Each row of a before or after table is a point. The points were changed in one or more steps. Then noise was added and the rows were shuffled. The steps act on columns, c1 being the first. Name the steps. A step turns or swaps two columns, mirrors them in a line or flattens them onto one, adds a multiple of one to another, or multiplies or shifts one. Angles are multiples of 10 degrees, from the lower column toward the higher: turns from -170 to 170, lines from 10 to 170 but not 90. Use the fewest steps. Two steps may share a column if one is a turn and the other turns, adds or multiplies; they go together, in the order done. Otherwise the lowest column goes first.
(in the rows, 128 means zero)

Before (11 x 2)
[[111 137]
 [155 105]
 [114 136]
 [121 153]
 [164 102]
 [113 151]
 [125 141]
 [118 132]
 [148   7]
 [117 105]
 [117 149]]
After (11 x 2)
[[138  89]
 [ 64  24]
 [131 153]
 [134 159]
 [127 139]
 [135 138]
 [124 141]
 [142 155]
 [104 118]
 [127 145]
 [141  85]]
Steps: turn c1 and c2 by -40 degrees

Before (10 x 4)
[[ 77 190 102  75]
 [141  80 123  89]
 [111 119 147 112]
 [128 128 111 121]
 [190 173  59 198]
 [239 154 102 177]
 [185  93 131  78]
 [174  59 133 182]
 [112 147 154  72]
 [130 125 111  86]]
After (10 x 4)
[[ 37 175  80 116]
 [176 150 149 161]
 [143  78 123 166]
 [ 12 156 107 165]
 [147 124 114 161]
 [134 127 114 132]
 [151 120 139 132]
 [201 189 108 136]
 [ 59  58 132 115]
 [117  95 129 202]]
Steps: turn c1 and c4 by 140 degrees; multiply c3 by 0.7

Before (12 x 8)
[[127 141 119 140 139 115 123 125]
 [122 142 131 138  95 112 108 136]
 [118 138 133 137 134 117 118 113]
 [123 142 131  98 135 109  86 118]
 [122 107 130 138 129 113 119 114]
 [118 131 138 127 129 122 134 117]
 [124 137 123 132 136 177 114 122]
 [159 128 110 122 134 112 132 123]
 [124  97 104 131 135 131 129 130]
 [118 131 103 129 105 117 135 122]
 [121 127 101 139 103 127 134 120]
 [117 148 136 138 137 109 128 198]]
After (12 x 8)
[[ 96 128 145 123 137 134 104  90]
 [122 128 148 159 119 134 138 122]
 [132 127 140 125 105 120 128 131]
 [140 129 124 122 100 146 141 119]
 [140 127 141 125 133 136 134  95]
 [142 128 148 125 125 130 125 118]
 [137 125 137 119 138 132 133  94]
 [137 129 144 114 145 133  58 250]
 [127 128 131 118 140 131 147 109]
 [138 127 117 121 128 163 101 135]
 [133 127  99 124 112  88 124 113]
 [129 129 132 118  99 155 140 122]]
Steps: swap c1 and c4; multiply c2 by 0; turn c5 and c6 by -130 degrees; turn c3 and c5 by 110 degrees; multiply c8 by 2; turn c7 and c8 by 30 degrees

Before (8 x 11)
[[157 125 132 112 149 104 111 113  97  90 104]
 [161 168 126 134 152 126 176 134 118 153 101]
 [127 126 166 125  64 112 128 249 110 155  99]
 [103 213 129 110 156  95 221 122 126 121 130]
 [155 130 171 136 158 181 129 112 114 119 142]
 [127 146 146  94 172 154 130 123 100 142  78]
 [140 130 151 113 173  80 105 163 123 117 192]
 [133 159 172 134 160 110 100 162 110 128 109]]
After (8 x 11)
[[157 215 130 143 156 157 217 147 125 124 126]
 [159 151 148 111 174  96 130 126 112 146  78]
 [100 169 132  99 154 133 183 124 123 156 102]
 [122 158 173 127 161 154 107 103 119 113 112]
 [130 122 127  96 154 149 110 157 118  97 101]
 [133 129 169 126  65 189 131  28 119  91  98]
 [135 131 155 107 172 188 101 114 124  96 188]
 [104 131 171 106 162  70 130 124 120 126 148]]
Steps: mirror c1 and c4 in the line at 120 degrees; add -0.5 times c8 to c10; turn c6 and c8 by -160 degrees; multiply c9 by 0.4

Before (12 x 14)
[[149 164 108  92 134 156 189 222 202  98  96 164 116 118]
 [174 216 139  80 113 117 158 190 193  69 139 110  91 119]
 [195 177 117  50 116 174 169 139 190 119 128 165  84 124]
 [ 57 144 189 160  95 203 197  93 137 132 193 127 209  88]
 [137  75 106 165 118  78 195 117 111 162 145  99  85 122]
 [ 42 117 170 132 120 197 102  99 161 137 153 109 175  84]
 [199 166 168  80 187 136 169 168 185  70 113 156 120 145]
 [ 38 136 178 196 110 226 142 105  99 114 177 142 129 113]
 [ 36 190 196 192 133 184 146  97 165 182 166 151 164 119]
 [178  76 163 177  96 123 162 169  84 204 149  93 102  91]
 [130 132 147 135 138 151 205 143  93 178 106  54  98 133]
 [ 77 182 129 148 125 180 124 112  98 136 158 150 201 108]]
After (12 x 14)
[[117 182 129 126 149 147 126 111  71 135 185 147 199 127]
 [157 132 147 140 123 106 204 133 107 175 149  54  99 137]
 [123 177 115 119 135 121 170 143 220 119 174 177  84 117]
 [146  75 108 133 135 153 195 128 123 167  81  94  85 121]
 [111 214 139 129 138 142 157 185 206  69 119 120  92 116]
 [ 86 165 107 120 134  91 189 233 191  96 152 172 116 136]
 [194  76 161 136 170 151 161 151 138 204 129  86 100 102]
 [ 49 119 169 131 172 139 103  78  83 140 200 110 172 130]
 [ 41 191 196 129 136 154 146  65  82 182 191 141 164 133]
 [ 74 142 188 131 174 179 198  63  77 132 213 121 209 102]
 [133 167 168 121 105 112 167 147 219  66 135 164 119 183]
 [ 95 134 181 126 146 161 141  79  42 115 230 130 130 113]]
Steps: turn c1 and c9 by 50 degrees; add -0.5 times c3 to c8; flatten c4 and c12 onto the line at 100 degrees; turn c5 and c14 by 100 degrees; mirror c6 and c11 in the line at 50 degrees

Before (11 x 24)
[[138 145 119 146 131 140 132 112 114 135 186 133 111 160 166 145 162 113
  138 153 109 115 118  82]
 [176 129  97  68 159 118 148 121  97 165 114 131 159  43 130  96 138 118
  119 140 112 134 108 107]
 [122 132 101 168 169 133  26 121 144 168 116 135  98 153 101  55 138 105
  109 152 103  92 142 123]
 [132 111 120 165 172 125 156 173 125 128 135 137 144 162 145 146 139 164
  102 148 167  97 112 121]
 [113 132 119 161 176 120 147 146 141 128 103 159 160 150 162  82 146 110
  124  84 115 114 118 125]
 [120 110  94 160 132 112 142  97 150 152 146 128 136 149 142 141 124 114
  152 123 101 108 150 127]
 [176 141 127 152 139 129 135 113 144 160 128 213 155  89 169 143 137 121
  173 149 147 115  99 106]
 [117 115 114 157 128 114 138 112 135 125 118 162 145 126 163 116 126 112
   95 104 142 110 131 130]
 [105 119 144 118 164 106 155 107 142 147 135 135 126 122 160 140 122 153
  100 151 122  99 144 123]
 [127 136 108 151 168 231 138 140 146 142 143 148  92 155 102 140 124 122
  116 156 106 128 137 133]
 [107 138 131 157 179 116 135 101 137 133 106 127   7 162 125 140 141 113
  121 145 118 247 131 119]]
After (11 x 24)
[[134 114 118 162 175 116 147 161 142 134 105 158 155 169  88  89 145 129
  125  85 122 120 114 124]
 [130 123 106 170 171 134  23 112 142 171 115 135 102 177 114  58 138 143
  109 152 113 177 140 125]
 [118 107 146 120 161 105 152  90 141 146 133 135 125 120 110 138 122 168
  101 147 117 108 143 122]
 [137 126 106 153 165 232 138 153 147 143 144 148  92 182 144 138 129 123
  121 156 113 151 139 133]
 [107 132 120 165 172 126 153 219 125 128 133 137 150 158 127 148 135 173
   99 147 180 110 113 121]
 [140 106 130 158 176 115 140  71 136 132 105 131   9 190 184 137 138  26
  120 144 126  85 132 123]
 [118 112 116 156 128 117 140  97 132 126 118 162 145 117  88 116 123 129
   92 106 141 117 130 130]
 [142 173 127 152 143 129 137  91 143 163 132 211 159  65  94 139 137 133
  175 146 132 105 102 103]
 [144 140 116 147 132 142 132  94 113 137 180 134 110 184  90 144 158 128
  139 150 116 112 115  83]
 [126 176  96  72 158 119 148 113  95 162 117 133 163   5 128  95 135 119
  118 141  85 125 112 108]
 [112 118  94 159 131 112 140  64 152 153 147 126 139 173 102 141 125 137
  155 118 111 132 152 124]]
Steps: swap c1 and c2; multiply c8 by 2; turn c14 and c21 by 20 degrees; multiply c14 by 1.6; turn c18 and c22 by 50 degrees; turn c15 and c22 by -130 degrees

Before (10 x 48)
[[ 87 171 145 134 112 161 148 102 118  99 127 128 153 142 121  94  99 155
  142  84  91 163 121 109 118 158 115 115 113 161 101 122 101 144  92 111
  132 101  95  86 102 163  48 140  98 138 114 111]
 [ 93 151 146 105 119 103 166 114 105 158 157 157 154 156 145 111 129 123
   96  54 171 139 143 149 116 199  88 127  75 234 123 131 116  95 113 139
  112 117  95  97  90 160 135 173 129 155 118  91]
 [105 136 107 165 151 104 140 121  90 117 115 129 150 138 130 134 106 109
  152 147 145 169 135 144 123 153 105 119 100 186 123 112 110 102  92 118
  143 111 119 100 142 161 102 132 123 163 112  92]
 [ 82 148 135 128 120 124 168 120 110 119 125 114 162 124 123 129 129 147
  143 125  95 143 160 149 144 154 136  94 141 159 120 131 111 161 137 118
  140 106  83 109  60 166 108 150 112 164 159 125]
 [112 100 137 138 133 105 150  34 220  75  87 171 156 112 137  82 138  56
  111 249  98  97 126 150 115  67 135 127 191 121  97 108 126 185  82  87
  149 152 180 100 156  95 120 157  85 168 112 113]
 [144 155 136 111 136  88  98  78 106 104 126 120 126 147 104 149 123 138
  142 158 131 174 201  99 133 100 126  87 117  91  88 169 187 139 182 136
  152 115 134 171 124  99 158 117 117 127  87 114]
 [135 122 115 102 106 129 155 101 134 117 121 107 126 166 105 163 101 129
  156 126 174 162 189 116 139  92  95  82  75 137 118 145 183 157 209 139
  177 119  71 125 140 118 150 165 134 120  72 126]
 [129 156 112 155 146 127 141  76 226  81  82 208 138 122  93  71 154  65
  119 221 110  48 135 165  98 111 159 142 172  84  98 141 122 197  82 106
  169 161 154 103 142 101 122 180  64 212 136 144]
 [ 94 150 136 147  75 137 157 131 128 146 133 162 151 112 124  87 124 152
  113 140 106 166 137 131  86 171 155 103 109 197 110 126 125 117 104 120
  134 116  70 120 110 180 105 177 104 155 138 107]
 [165 109 136  77 124 134 116  86 101  90 127 117 101 115  76 186 107 155
  143 147 183 179 207 117 135 113 159 105  87 128  93 174 191 210 230 160
  137 114 107 155 176 115 173 127 195 110 107 105]]
After (10 x 48)
[[111 123 114 104 108 130 155 103 133 116 116 108 125 165 100 158 100 128
  158 132 178 133 188 119 136  92  95 182  75 133 114 139 181 152 211 141
  182 109  68 123 138 116 107 164 131 121  72 128]
 [143  95 135 139 128 103 145  34 223  76  88 168 155 108 139  88 137  50
  106 252  99 151 129 152 111  65 155 104 194 118  93 102 127 185  82  81
  148 186 173  98 150  93 130 160  84 168 108 118]
 [126 160 111 157 149 125 143  78 226  82  79 206 138 119  92  72 154  67
  120 223 110 181 134 164  95 110 166  64 171  83 103 144 124 196  86 105
  173 210 154  98 143  97 129 179  63 211 139 144]
 [156 138 106 158 148 105 143 126  87 114 117 133 148 138 128 131 106 112
  148 148 148 102 134 150 124 157 118 163  97 187 122 115 104 102  96 118
  148  81 119 102 146 160 140 138 117 161 110  92]
 [ 79 103 134  78 124 132 115  87 101  89 125 117 105 117  72 188 106 158
  140 147 183 106 209 118 140 113 148 173  89 126  93 175 186 212 225 161
  139  98 109 157 174 116 100 129 195 109 108 106]
 [182 142 133 130 123 128 166 122 105 121 132 117 163 124 116 129 129 145
  139 124  94 141 162 151 147 157 161 165 147 159 121 131 119 157 137 112
  137  75  84 104  62 161 127 152 112 166 168 127]
 [167 152 134 149  80 134 161 124 130 144 128 162 157 110 125  89 129 144
  113 141 106 112 139 135  90 173 176 170 101 198 109 132 129 116 108 114
  137  99  73 117 116 181 136 176 105 150 139 108]
 [193 168 142 140 114 164 144  98 114 104 127 133 152 137 125 103 100 150
  140  84  89 100 122 114 119 160 127 163 111 158 107 122 103 145  88 109
  129  60  94  88  99 163 185 139  99 136 114 110]
 [ 97 155 132 111 132  94  93  79 106 104 129 119 127 147 101 148 127 134
  139 162 135 121 206 102 137  96 129 190 120  92  86 168 185 140 182 133
  151  92 132 173 122 100 108 114 119 128  88 113]
 [160 155 148 105 121 103 167 116 108 162 161 157 150 155 142 109 129 126
   94  59 170 114 140 152 117 198 106 137  78 235 129 131 112 100 112 134
  114  99  95 100  89 157 106 174 129 154 119  87]]
Steps: turn c1 and c43 by 160 degrees; add 0.7 times c13 to c27; turn c22 and c28 by 140 degrees; multiply c38 by 2.5
